Each row is a point. The window is the flat piece filled in between its corners: a triangle in 3 columns, a solid with four corners in 4, and so on. A path goes straight from each point to the next, and from the last back to the first. After which points does the path pass through the window?
In the rows, zero is written as 100.

Window:
| 163 | 159 | 122 | 155 |
| 100 | 161 | 131 |  66 |
| 108 |  95 |  77 |  31 |
| 136 |  83 | 124 | 140 |
Path:
(1): | 120 | 163 |  90 | 160 |
(2): | 175 | 159 | 182 | 107 |
(3): | 131 |  89 | 110 |  64 |
(4): |  96 | 130 |  62 | 113 |
(5): |  50 | 173 |  96 |  84 |
(6): | 135 | 147 | 143 |  70 |
(7): | 132 |  84 | 138 |  17 |
(8): | 108 | 133 |  44 | 100 |
Through the window after points: 3, 5, 7

Window:
| 182 | 127 | 130 | 195 |  89 | 149 |
|  34 | 105 | 133 |  21 |  52 |  88 |
| 133 | 124 |  79 | 117 |  98 | 125 |
|  30 |  85 | 128 |  64 | 105 | 131 |
| 177 |  42 | 107 |  49 |  49 | 106 |
| 106 | 119 | 141 |  50 | 107 | 124 |
Path:
(1): |  92 | 111 | 132 |  83 |  69 |  77 |
(2): |  88 |  95 |  95 |  43 |  70 | 166 |
(3): | 163 | 121 | 114 |  79 |  64 | 134 |
(4): |  81 |  62 | 170 |  87 | 133 |  72 |
(5): |  62 |  94 | 145 |  66 |  95 | 101 |
(6): |  60 |  83 | 119 |  43 |  62 | 164 |
(7): | 101 | 114 | 128 |  35 |  71 | 152 |
(8): |  62 |  73 | 108 |  60 |  92 |  93 |
Through the window after points: 1

Window, 6 rows:
|  69 | 104 |  78 |  80 | 117 |  98 |
| 117 | 160 | 138 | 171 | 136 | 123 |
|  87 | 128 | 167 |  40 | 102 | 110 |
| 116 |  78 |  69 |  83 | 152 | 142 |
| 154 | 106 | 107 |  52 |  76 |   5 |
|  96 | 122 | 119 | 182 |  92 | 170 |
Path:
(1): |  61 | 146 |  82 |  61 |  75 | 134 |
(2): | 112 |  57 |  85 | 110 | 172 |  84 |
(3): |  83 |  89 | 166 | 134 | 113 |  84 |
(4): | 113 | 159 | 111 |  70 |  87 | 100 |
(5): | 100 | 118 |  57 |  85 | 113 | 185 |
(6): | 105 |  90 | 118 | 132 | 130 | 106 |
(7): |  53 |  65 |  88 |  92 | 126 | 114 |
(8): | 117 | 166 |  99 | 105 | 102 |  97 |
(9): | 125 | 142 | 111 |  72 | 121 | 125 |
(10): |  35 |  72 | 130 |  65 |  93 |  68 |
(11): | 109 |  44 | 115 |  44 | 134 |  10 |
(12): | 156 | 142 | 103 |  76 |  66 |  57 |
Through the window after points: 1, 5, 7, 9, 11

Window:
| 164 | 116 |  96 |  95 |  94 | 147 | 122 |  46 |
| 140 |  38 |  23 | 171 |  72 | 117 | 103 |  78 |
|  41 | 146 | 124 |  87 |  43 |  48 | 139 | 157 |
| 107 | 108 | 171 | 138 |  85 | 104 |  37 |  55 |
|  37 |  98 | 177 | 102 | 128 | 156 |  76 |  85 |
|  66 | 127 | 182 |  76 | 111 |  25 | 104 | 191 |
| 111 |  24 |  76 | 175 |  93 |  95 | 137 |  16 |
|  76 | 168 |  69 |  69 | 129 |  88 | 107 |  84 |
Path:
(1): | 104 | 103 |  69 |  91 |  86 |  90 |  83 |  92 |
(2): | 71 | 34 | 92 | 69 | 90 | 82 | 68 | 92 |
(3): |  91 | 150 | 112 | 184 |  98 | 122 | 134 |  88 |
(4): | 102 | 171 |  89 | 148 | 149 | 122 | 139 |  84 |
(5): |  91 |  60 | 124 |  67 |   5 |  41 |  71 | 105 |
(6): | 52 | 89 | 69 | 65 | 56 | 39 | 48 | 70 |
(7): |  99 | 111 | 128 | 141 |  90 |  95 | 152 | 143 |
(8): |  97 | 117 | 109 | 133 | 115 | 102 | 135 |  96 |
Through the window after points: 6, 8

Window:
| 141 | 135 |  92 |  85 |  96 |  95 |  89 | 103 |  60 |
| 130 | 107 |  68 |  85 |  53 |  77 |  64 |  90 |  96 |
|  79 | 102 |  71 | 151 | 136 | 133 | 195 |  56 | 101 |
|  53 | 121 | 110 |  94 | 114 |  59 |  95 | 102 |  90 |
|  99 |  67 |  88 |  82 | 103 | 102 | 110 | 115 | 113 |
| 135 | 122 |  86 | 114 |  80 | 111 |  81 | 125 | 111 |
|  53 |  72 | 112 |  99 |  75 |  94 |  82 |  83 |  76 |
| 137 |  93 | 128 |  94 | 103 |  72 |  83 | 103 | 108 |
|  88 | 101 | 111 |  77 |  93 | 112 | 103 |  85 | 123 |
Path:
(1): | 101 | 136 |  96 | 109 | 126 | 132 |  72 |  81 |  90 |
(2): | 112 |  62 | 107 |  60 |  44 |  54 | 127 | 105 | 126 |
(3): |  86 |  95 | 111 |  93 |  85 |  77 | 144 | 102 | 121 |
(4): | 109 | 116 |  95 | 112 | 135 |  98 |  61 |  86 |  71 |
(5): | 115 |  98 |  70 | 111 | 115 | 137 |  86 |  91 |  99 |
(6): |  98 |  96 | 114 | 113 |  77 |  81 | 154 |  81 |  93 |
(7): | 138 | 107 | 104 | 102 |  82 |  89 | 146 | 126 | 106 |
(8): | 107 | 120 |  85 |  96 | 104 | 103 |  82 |  78 |  68 |
(9): |  81 |  96 |  91 | 104 | 109 |  86 |  51 |  75 |  94 |
(10): |  74 |  84 | 115 |  87 |  74 | 105 | 118 |  97 |  95 |
(11): | 112 | 116 |  94 |  99 |  83 |  85 | 133 | 105 | 107 |
(12): | 127 |  96 |  83 |  99 | 114 | 113 |  60 |  89 |  91 |
(13): |  91 |  85 |  78 | 113 | 114 | 116 |  85 |  88 |  95 |
(14): |  76 | 113 | 119 |  69 |  53 |  74 | 125 | 104 |  94 |
(15): |  77 | 102 | 111 | 105 |  96 |  92 | 126 |  99 |  76 |
(16): |  85 | 118 |  88 |  94 | 147 |  80 |  67 |  83 | 145 |
Through the window after points: 1, 3, 7, 9

Window:
| 125 | 147 | 142 | 151 | 124 | 122 |  87 | 126 | 127 |
| 137 | 124 | 155 |  93 | 124 |  79 | 103 |  70 |  58 |
|  80 |  56 | 122 |  53 |  78 | 108 |  93 | 103 |  69 |
|  57 |  89 | 127 |  64 | 117 |  72 |  97 | 102 |  80 |
| 131 |  82 |  76 |  95 |  83 |  81 | 116 |  77 |  82 |
| 127 | 127 |  68 |  66 |  68 |  95 | 105 |  79 | 128 |
| 164 |  68 | 102 |  83 | 123 | 102 | 148 | 102 |  91 |
| 128 | 110 | 110 |  91 |  79 |  68 |  74 | 104 | 152 |
|  63 |  83 | 195 | 118 |  53 | 113 | 119 | 118 | 126 |
Path:
(1): |  96 |  88 | 112 |  71 |  68 |  87 | 104 | 119 |  85 |
(2): | 100 |  75 | 113 |  62 | 101 | 116 |  93 |  70 |  94 |
(3): | 133 |  79 | 115 |  81 | 133 |  93 |  83 |  80 | 106 |
(4): | 111 | 119 | 112 |  93 |  68 |  89 | 152 | 123 |  95 |
(5): |  86 | 115 | 121 |  80 |  94 |  63 |  95 | 104 |  94 |
(6): | 103 |  78 | 122 |  70 | 119 | 110 | 104 |  82 |  95 |
(7): | 116 |  80 | 106 |  81 |  95 | 107 |  96 |  83 | 118 |
(8): |  98 | 151 | 126 |  98 |  78 |  91 | 100 | 136 |  83 |
(9): | 131 |  95 |  99 | 100 |  79 |  70 | 124 |  96 |  71 |
(10): | 117 | 107 | 112 |  80 | 103 | 120 | 107 |  88 | 119 |
(11): | 101 |  91 | 149 | 100 |  82 | 109 |  98 |  83 | 105 |
(12): | 132 | 124 | 137 |  99 |  84 |  70 | 157 | 150 |  99 |
Through the window after points: 1, 3, 5, 7

Window (11 x 11):
|  90 | 134 | 189 |  43 | 112 |  98 | 121 | 133 | 179 | 127 |  95 |
|  71 |  89 |  57 | 108 |  52 |  78 | 129 | 134 |  69 | 118 | 124 |
| 126 | 119 | 103 |  84 | 107 | 109 |  42 |  84 |  73 |  77 |  95 |
| 143 | 113 | 130 |  99 |  84 | 130 | 109 | 104 |  82 | 107 | 141 |
| 132 | 114 | 134 |  96 |  99 | 124 |  80 | 115 |  72 |  90 |  58 |
| 129 | 123 | 126 | 117 |  99 |  83 | 102 |  76 |  48 | 117 | 116 |
|  91 |  27 | 146 |  90 | 105 |  87 | 159 |   5 | 139 |  68 | 103 |
| 132 |  49 | 118 | 104 | 106 |  84 |  42 |  94 |  79 |  95 |  91 |
| 139 |  40 |  74 | 135 | 167 |  96 |  27 |  80 | 139 |  62 |  39 |
|  73 |  66 | 143 |  79 | 140 | 123 | 107 |  92 |  90 | 130 | 133 |
|  94 | 123 | 145 | 121 |  90 | 107 |  74 | 120 |  96 |  87 | 106 |
Path:
(1): | 111 | 109 | 119 | 123 |  80 | 100 |  89 |  96 |  85 | 118 |  86 |
(2): | 125 | 115 | 128 |  64 | 126 |  98 |  77 | 137 |  80 |  96 | 117 |
(3): |  84 | 107 | 118 |  49 | 123 |  68 | 101 | 115 |  64 |  47 | 119 |
(4): | 125 |  97 | 156 | 133 |  82 | 139 | 110 |  70 | 142 | 131 |  89 |
(5): | 125 |  97 | 141 |  75 |  80 | 110 |  88 |  79 | 102 | 132 |  94 |
(6): | 102 | 104 | 143 | 101 | 127 | 105 | 134 | 123 | 128 |  66 | 136 |
(7): | 118 |  85 | 141 |  88 | 149 |  98 | 100 |  99 |  99 |  85 |  95 |
(8): | 119 |  71 | 111 | 119 |  63 | 112 |  29 |  71 | 101 | 110 |  97 |
(9): | 109 |  93 | 126 |  99 |  94 | 118 |  98 |  67 | 100 | 121 | 112 |
(10): | 126 |  92 | 116 |  86 | 128 |  65 | 105 | 114 |  66 |  75 | 102 |
(11): | 124 |  92 | 117 |  96 | 106 |  66 |  95 | 121 |  50 |  94 | 113 |
(12): | 116 |  91 | 121 | 110 |  96 | 105 |  80 |  79 |  90 | 110 |  97 |
Through the window after points: 5, 11

Window:
|  93 |  90 |  62 |  88 |  69 |  87 | 117 |  97 |  95 | 138 | 116 | 119 |
|  80 |  95 | 111 | 104 |  27 | 125 |  72 | 115 | 141 | 144 |  86 | 111 |
|  99 |  97 | 154 |  57 |  76 | 101 |  74 |  35 |  66 |  89 |  82 | 148 |
|  53 | 127 |  98 | 103 |  80 | 164 | 110 | 109 |  91 | 148 | 125 | 101 |
|  87 |  85 | 125 | 146 |  79 | 159 | 149 | 100 | 104 |  92 | 127 | 123 |
| 129 | 131 | 101 | 135 | 122 | 145 | 118 | 142 |  31 |  44 |  93 |  78 |
| 131 | 135 | 136 |  75 | 111 |  85 | 144 |  71 | 101 |  66 | 155 |  81 |
| 114 | 153 |  62 | 138 | 140 | 159 |  89 |  88 |  91 |  58 | 167 |  80 |
|  45 | 106 | 126 | 158 | 121 | 120 |  52 | 108 |  76 |  68 |  57 | 121 |
|  86 |  90 |  87 |  18 |  82 | 148 | 126 |  73 | 131 |  71 | 187 | 122 |
| 148 | 108 | 126 |  60 | 134 | 126 | 102 |  82 |  69 | 114 |  58 |  61 |
| 112 | 165 |  99 |  88 |  97 | 135 | 100 |  92 | 152 |  71 |  68 | 111 |
Path:
(1): |  61 | 113 |  84 | 133 |  70 | 119 | 128 | 117 | 127 | 106 |  50 |  31 |
(2): |  89 | 111 |  89 |  99 |  83 | 132 | 121 |  81 |  92 |  60 | 108 |  87 |
(3): | 133 | 109 | 136 |  92 | 122 | 120 |  88 | 101 |  90 | 107 | 115 | 133 |
(4): | 148 | 114 |  92 | 133 | 176 |  67 |  53 | 127 |  52 |  81 |  80 | 156 |
(5): |  11 | 110 | 131 | 102 |  44 | 188 | 114 |  64 | 124 |  73 | 115 |  65 |
(6): |  65 | 117 | 113 | 123 |   9 | 156 |  88 |  78 |  64 | 118 | 103 |  34 |
(7): | 103 | 108 | 100 | 109 | 124 | 109 | 112 | 109 | 105 | 111 |  97 | 144 |
(8): | 116 |  96 | 125 | 134 | 122 |  79 |  85 | 118 |  77 | 119 | 107 | 154 |
(9): |  85 | 137 |  97 |  75 |  82 | 182 | 120 |  87 |  74 |  77 | 102 |  58 |
(10): |  88 | 121 |  80 |  92 |  49 | 141 |  91 |  79 | 104 | 128 |  81 |  57 |
(11): | 107 | 106 | 114 |  80 | 135 |  98 | 112 | 109 |  83 |  77 | 142 | 152 |
(12): | 150 | 149 | 148 |  80 | 131 | 147 |  69 |  69 |  70 |  80 | 131 | 195 |
Through the window after points: 4, 8

Window:
| 151 |  71 |  60 |  77 |  65 | 117 | 139 |  42 | 121 | 137 | 157 | 155 |
| 155 |  57 |  92 |  68 | 105 |  54 | 101 |  99 | 134 | 137 | 130 | 111 |
| 106 |  89 | 144 | 150 | 136 | 107 |  83 | 174 | 125 | 114 | 109 |  95 |
|  68 | 108 | 133 |  84 | 175 | 119 |  67 | 140 |  97 |  89 | 101 |  71 |
| 100 |  54 | 152 |  97 | 153 | 104 | 150 | 105 |  98 | 137 | 102 |  89 |
| 104 |  55 | 155 | 134 | 100 |  32 |  97 |  12 |  89 | 167 | 145 | 160 |
|  97 | 101 | 174 |  81 | 128 | 134 |  64 | 149 | 130 | 102 |  35 |  92 |
| 133 |  82 | 139 |  96 | 121 | 111 |  93 | 121 | 119 |  30 |  83 |  96 |
| 101 | 141 | 123 | 114 | 120 |  97 |  94 | 152 | 112 |  71 |  29 |  58 |
|  84 |  98 | 159 | 104 | 181 |  84 |  99 | 173 |  78 | 114 |  64 | 142 |
| 111 |  87 | 159 |  97 | 107 |  93 |  87 | 178 |  50 | 122 | 121 |  86 |
| 105 |  49 |  73 | 106 | 113 | 134 |  67 | 105 | 118 |  62 |   5 |  89 |
Path:
(1): | 143 |  86 | 151 | 146 | 135 |  75 |  87 |  63 |  72 | 155 | 108 |  91 |
(2): |  96 |  65 | 132 | 108 | 106 |  72 |  98 |  87 | 114 | 122 | 116 | 140 |
(3): |  48 |  71 |  90 |  31 |  56 |  96 | 126 | 118 | 122 | 127 | 106 |  89 |
(4): | 154 |  73 | 142 | 132 | 157 |  94 |  86 |  80 |  96 | 119 | 121 | 140 |
(5): | 106 | 102 | 130 | 104 | 160 | 113 |  67 | 111 |  90 | 105 | 104 |  78 |
(6): |  78 |  79 | 129 |  90 | 126 | 104 |  95 | 139 | 119 |  95 |  83 | 106 |
(7): |  37 |  39 | 151 |  76 |  90 |  89 |  96 | 159 | 133 | 158 | 117 | 121 |
(8): | 195 |  92 |  90 | 109 | 131 |  92 | 117 |  70 |  94 |  93 |  94 | 102 |
(9): | 141 |  86 | 130 |  90 | 133 |  91 |  97 |  88 |  97 | 122 |  95 | 112 |
(10): |  85 |  65 | 117 |  90 | 109 |  85 |  97 | 119 | 119 |  97 | 104 | 102 |
(11): |  67 |  46 | 121 |  94 | 105 | 109 | 108 | 146 | 131 |  55 |  96 |  95 |
(12): | 152 | 108 | 133 | 127 | 141 |  98 |  91 |  98 |  94 | 164 | 101 | 122 |
Through the window after points: 1, 5, 11

Window (14 x 14):
| 161 | 117 | 129 |  21 |  87 | 124 |  97 |  59 |  71 |  51 | 102 | 143 |  93 |  92 |
|  63 | 136 | 111 | 146 |  71 | 113 | 101 |  82 |  15 | 158 |  84 |  77 | 162 |  38 |
| 163 |  64 | 115 |  76 |  94 | 122 |  33 | 126 | 109 | 102 |  91 |  76 |  41 |  60 |
|  41 | 107 |  60 | 105 | 182 | 129 |  53 | 112 |  61 |  81 |  57 | 106 | 101 | 122 |
|  82 | 112 | 159 | 123 |  55 |  84 |  14 |  85 | 140 | 139 |  63 | 139 |  86 |  83 |
|  19 |  42 | 125 | 124 | 122 |  72 | 123 | 119 |  66 | 132 | 137 | 132 |  48 |  79 |
|  83 |  54 |  90 |  34 | 109 | 193 |  60 | 115 | 134 |  66 |  75 | 167 | 129 | 132 |
| 127 | 107 |  17 |  64 | 105 |  91 |  62 |  78 | 110 | 134 |  76 | 121 | 103 | 144 |
| 105 | 163 |  90 |  96 |  26 |  96 |  63 |  61 | 146 |  95 | 119 | 104 | 116 |  68 |
| 107 |  98 | 113 |  88 |  92 |  97 |  46 |  52 |  95 |  99 | 131 | 126 | 174 |  90 |
|  92 |  88 | 129 | 134 | 120 |  46 | 178 | 181 |  53 |  84 | 164 | 163 |  73 | 113 |
|  90 | 126 | 180 | 124 | 133 | 130 |  94 |  64 | 102 | 126 | 191 | 171 |  71 | 186 |
|  53 |  89 |  85 | 176 |  94 | 104 |  69 | 113 |   5 |  68 |  65 |  76 |  62 | 153 |
|  92 |  63 | 176 | 151 | 144 |  91 | 122 |  90 | 137 |  98 | 107 | 102 |  61 | 175 |
Path:
(1): |  54 |  87 | 147 |  71 |  78 |  76 |  66 | 105 | 103 | 112 | 106 | 100 | 112 |  84 |
(2): | 107 |  98 |  82 | 181 | 158 | 144 | 111 |  83 |  53 | 117 | 115 | 179 |  29 | 132 |
(3): |  80 |  63 |  90 | 143 |  97 | 124 | 115 |  92 |  90 |  94 |  97 | 146 |  64 |  90 |
(4): |  31 |  84 | 150 |  71 | 129 |  60 |  70 | 126 |  55 | 133 | 138 |  98 |  85 | 117 |
(5): |  78 |  98 | 135 |  77 | 107 | 112 |  82 |  94 | 100 |  84 | 132 | 102 | 127 | 134 |
(6): | 101 |  81 | 119 | 139 | 110 | 131 |  86 | 102 |  82 | 113 |  80 | 161 |  58 |  92 |
(7): | 108 | 103 |  59 | 152 |  82 |  63 |  78 |  59 | 101 |  75 |  61 | 143 |  83 |  73 |
(8): |  81 | 124 | 184 |  49 |  82 | 125 |  85 | 155 | 108 | 145 | 171 | 109 | 107 | 132 |
(9): |  61 | 102 | 124 |  83 |  90 |  86 | 113 | 124 |  61 | 108 | 120 |  88 |  87 | 120 |
(10): |  98 |  72 | 119 | 133 | 116 | 101 |  66 | 103 | 116 | 106 |  99 | 172 |  80 |  85 |
(11): |  89 | 106 | 104 | 150 |  97 | 102 |  95 |  57 |  95 | 152 |  94 | 131 |  82 |  99 |
(12): |  89 | 113 | 155 |  79 |  85 |  72 |  33 | 123 |  88 |  60 | 118 |  84 | 123 |  97 |
Through the window after points: 1, 3, 7, 9

Window, 14 rows:
| 111 |  73 | 111 |  96 | 131 | 123 |  93 | 158 | 191 | 134 | 121 | 113 |  92 | 157 |
|  83 |  70 | 100 | 145 | 193 | 112 | 132 | 102 | 148 |  59 |  98 |  31 | 139 |  91 |
|  77 | 130 | 124 |  89 |  76 | 142 | 129 | 123 |  39 |  63 |  90 | 119 |  73 |  61 |
| 104 |  92 | 115 |  96 | 126 | 110 |  46 |  58 | 195 | 112 | 127 | 156 | 108 | 133 |
|  76 | 124 | 129 |  96 |  96 |  81 | 169 |  84 |  26 | 107 |  67 | 122 |  60 |  92 |
| 142 | 118 | 111 | 110 |  93 |  95 |  81 | 114 |  32 | 111 |  72 | 123 |  40 |  92 |
|  99 | 107 |  76 | 117 |  34 | 106 | 135 |  63 |  67 |  97 |  66 |  95 |  61 |  76 |
|  97 | 100 | 107 |  62 |  91 |  53 |  71 | 106 | 170 |  69 | 153 | 117 |  82 | 130 |
|  55 |  92 | 137 | 108 |  96 | 101 |  55 | 115 | 118 | 120 |  92 |  88 |  75 | 128 |
|  78 | 126 |  82 |  90 |  84 |  78 | 104 | 119 |  75 |  99 |  38 | 137 |  88 |  72 |
|  82 | 139 |  67 | 126 |  87 | 106 | 105 |  94 |  51 |  86 |  88 | 128 |  82 | 139 |
| 104 |  42 | 117 |  87 | 177 | 140 | 123 | 105 | 128 |  51 |  53 |  38 | 149 | 149 |
|  55 |  60 |  74 |  98 | 123 | 118 | 108 | 102 |  67 |  89 |  73 | 118 |  31 |  91 |
|  92 |  54 | 105 |  83 | 111 |  94 |  80 | 119 | 112 | 122 | 141 | 114 | 135 | 114 |
Path:
(1): |  91 |  50 | 134 | 149 |  76 | 161 | 131 | 138 | 162 |  64 |  50 | 147 |  88 | 122 |
(2): |  95 |  60 | 123 | 105 |  98 | 107 | 107 |  96 |  85 |  77 |  76 | 120 |  93 |  91 |
(3): |  70 | 124 |  55 |  93 | 111 | 117 | 109 |  99 | 103 | 110 |  96 |  83 |  49 | 116 |
(4): |  88 | 124 |  83 |  84 |  98 |  92 |  73 |  96 |  49 | 126 |  98 |  98 |  69 |  98 |
(5): | 120 |  90 | 126 | 153 |  98 | 115 | 133 | 119 | 121 |  51 |  57 | 153 |  83 | 134 |
(6): | 108 |  68 | 112 | 153 |  93 |  98 | 113 | 140 |  95 |  72 |  65 | 107 | 100 | 125 |
(7): |  63 | 135 |  95 |  50 | 128 | 130 |  95 |  68 |  88 | 121 | 110 | 113 |  78 |  80 |
(8): |  47 | 137 |  88 |  62 | 134 | 104 |  96 |  83 |  69 | 133 | 104 |  79 |  64 | 100 |
(9): | 131 |  51 | 115 | 141 |  68 | 100 |  94 | 128 | 115 |  75 |  91 | 156 |  84 | 101 |
(10): | 120 |  76 |  81 | 166 |  90 |  22 |  86 | 101 |  61 |  43 |  60 | 171 |  76 |  61 |
(11): |  77 | 113 | 112 |  64 | 104 | 140 | 103 | 111 | 116 | 132 | 120 |  92 |  85 | 124 |
(12): |  94 | 100 | 102 |  69 | 151 |  91 | 101 |  97 |  89 | 103 | 103 |  66 | 104 | 122 |
Through the window after points: 2, 4, 12

Window:
|  89 | 137 |  87 |  83 | 112 |  47 |  63 |  50 |  56 |  75 |  52 | 129 | 116 | 112 |
| 109 | 115 | 117 | 134 | 120 | 122 |  95 | 101 | 128 | 119 |  75 | 145 | 118 |  43 |
|  83 |  81 | 154 |  73 | 118 | 109 |  82 | 132 |  86 | 146 | 119 |  74 | 187 |  26 |
|  86 | 130 |  64 |  85 |  81 |  85 |  46 | 104 |  71 | 112 | 124 | 148 | 173 |  76 |
| 127 | 176 |  88 |  65 |  83 |  49 |   5 |  68 | 105 |  91 |  92 |  72 | 147 | 138 |
| 130 | 122 |  67 |  97 | 161 | 127 | 111 |  98 | 116 |  76 |  60 |  53 |  56 | 113 |
| 131 |  48 | 104 |  76 |  80 |  64 |  21 | 106 |  58 | 152 | 129 |  74 |  48 | 146 |
| 150 |  68 |  56 |  90 |  73 |  82 | 119 | 147 | 161 | 130 |  97 | 110 | 142 |  89 |
| 175 |  40 | 142 | 102 |  46 | 110 |  64 |  88 |  69 |  93 |  99 |  64 | 117 |  56 |
|  98 | 103 | 125 |  55 | 123 | 136 | 126 | 107 |  94 | 135 | 136 |  80 |  86 | 139 |
| 104 | 116 | 153 |  66 |  73 |  98 |  59 |  84 | 111 |  76 | 138 |  28 |  92 |  55 |
|  70 |  87 |  88 | 119 |  89 | 142 |  94 |  97 | 103 | 118 |  65 |  91 |  88 | 105 |
| 102 |  47 |  74 |  84 | 110 |  98 |  66 |  99 | 120 |  67 | 117 | 105 | 150 | 150 |
| 134 |  78 |  37 | 132 |  89 |  63 |  71 |  71 | 113 | 139 | 110 |  85 |  98 | 141 |
Path:
(1): |  99 | 138 | 141 | 112 |  82 |  68 | 109 | 112 |  79 |  89 | 120 |  92 | 101 |  90 |
(2): |  90 | 132 | 130 | 113 | 119 | 103 | 106 | 139 |  79 |  97 | 132 | 111 | 134 | 116 |
(3): | 123 |  81 |  70 |  80 | 101 | 103 |  69 |  71 | 123 | 112 |  73 |  83 |  95 | 103 |
(4): | 134 |  77 | 105 |  15 | 128 |  91 |  52 |  42 |  81 | 137 |  84 | 120 | 125 |  98 |
(5): |  85 | 108 | 110 | 121 |  88 |  94 |  72 | 141 | 111 |  94 | 122 |  66 | 162 |  87 |
(6): |  91 | 123 |  92 |  96 |  93 |  79 |  89 | 140 |  78 |  93 | 108 |  89 | 149 | 111 |
(7): | 139 |  46 |  78 | 100 | 101 | 134 |  68 |  52 | 165 | 138 |  83 | 146 |  99 |  61 |
(8): | 151 |  32 |  57 |  45 | 116 | 118 |  13 |  85 | 125 | 145 |  83 |  89 | 176 |  82 |
Through the window after points: 2, 4, 6

Window (14 x 14):
| 113 |  65 |  67 |  74 | 122 |  60 | 128 |  68 | 156 | 120 |  64 |  68 |  58 | 148 |
| 103 | 114 |  93 |  92 | 115 | 120 |  72 |  90 |  99 | 129 |  83 | 111 | 119 |  89 |
| 126 |  78 |  75 | 137 |  89 |  56 | 151 |  79 | 114 |  62 |  39 | 154 | 116 |  71 |
| 132 | 123 | 136 | 118 |  99 |  96 |  87 | 114 |  45 | 121 | 107 |  89 | 106 |  99 |
| 114 | 103 | 104 | 122 | 120 | 135 |  96 | 129 |  99 |  80 | 111 |  51 |  84 | 118 |
| 113 | 110 | 103 | 132 |  98 |  80 |  65 |  81 | 123 |  69 | 104 | 151 |  92 |  94 |
|  61 | 113 |  67 | 120 |  41 |  80 | 164 | 123 | 100 | 125 | 118 | 102 |  71 | 117 |
| 112 | 102 |  81 |  89 | 138 |  75 | 117 |  52 | 110 |  49 |  85 | 152 |  88 | 108 |
| 127 | 127 |  91 |  78 |  87 | 112 |  82 |  98 | 102 | 100 |  68 |  42 |  76 | 123 |
| 100 |  90 | 102 |  95 | 107 |  98 |  72 | 124 |  81 |  77 |  76 |  38 | 107 | 154 |
| 133 | 140 | 113 | 144 | 117 | 140 |  69 | 105 |  80 |  87 |  87 | 101 | 118 | 147 |
| 118 |  79 | 110 | 105 |  83 | 136 |  76 |  82 |  70 |  98 |  92 |  54 |  88 | 135 |
|  81 | 148 | 153 | 134 | 121 | 124 |  78 |  85 |  90 | 105 |  76 | 124 |  96 |  91 |
| 141 | 109 | 153 |  78 |  96 | 123 |  79 |  92 |  98 |  95 |  87 |  81 | 140 | 116 |
Path:
(1): |  98 | 118 | 111 | 129 | 100 | 104 |  66 |  87 |  88 |  84 | 106 |  57 |  99 | 119 |
(2): |  91 |  93 |  80 | 122 | 114 |  81 |  91 |  86 | 110 | 100 | 114 |  66 | 114 | 121 |
(3): | 144 |  99 | 134 |  75 |  84 | 144 |  90 |  92 |  73 |  80 |  46 | 102 |  65 | 131 |
(4): | 116 | 115 | 111 | 115 | 104 | 112 | 104 | 118 |  96 |  80 |  71 | 121 |  71 | 106 |
(5): | 103 | 108 |  93 | 112 | 105 |  79 |  95 |  79 | 112 | 102 | 103 |  92 | 111 | 114 |
(6): | 133 | 137 | 118 | 155 | 112 |  95 | 108 |  56 |  89 | 103 | 130 |  73 | 138 | 130 |
(7): | 102 |  93 |  98 |  92 | 104 | 118 |  79 | 129 |  99 |  89 |  78 |  98 |  75 | 101 |
(8): | 125 | 122 | 107 |  95 |  93 | 104 | 104 | 108 |  95 | 113 |  59 | 138 |  69 | 124 |
(9): |  91 | 101 |  96 | 120 |  91 |  93 | 106 |  91 | 105 |  90 | 112 |  80 | 105 | 111 |
(10): | 120 |  98 |  82 | 141 | 108 |  83 | 116 |  64 |  70 | 105 | 136 |  74 | 104 |  94 |
(11): | 114 | 114 | 139 |  80 |  92 | 103 |  81 | 143 | 108 |  74 |   5 | 136 | 103 | 123 |
(12): | 146 | 109 | 122 | 124 |  98 | 120 |  83 | 119 |  89 |  98 |  77 | 136 |  82 | 119 |
(13): |  81 | 111 |  90 |  98 | 101 |  99 | 100 |  74 |  88 |  84 |  97 |  61 | 132 |  97 |
(14): | 105 |  99 |  83 | 125 | 106 |  92 | 104 |  88 | 103 |  84 |  99 |  93 | 101 | 105 |
(15): | 109 | 106 | 124 |  98 |  94 | 102 |  96 | 104 | 102 | 100 |  75 | 121 |  95 | 123 |
(16): | 130 |  85 |  96 |  88 | 121 | 125 | 125 | 131 | 102 |  88 |  75 | 104 |  85 | 121 |
Through the window after points: 2, 6, 8, 10, 16
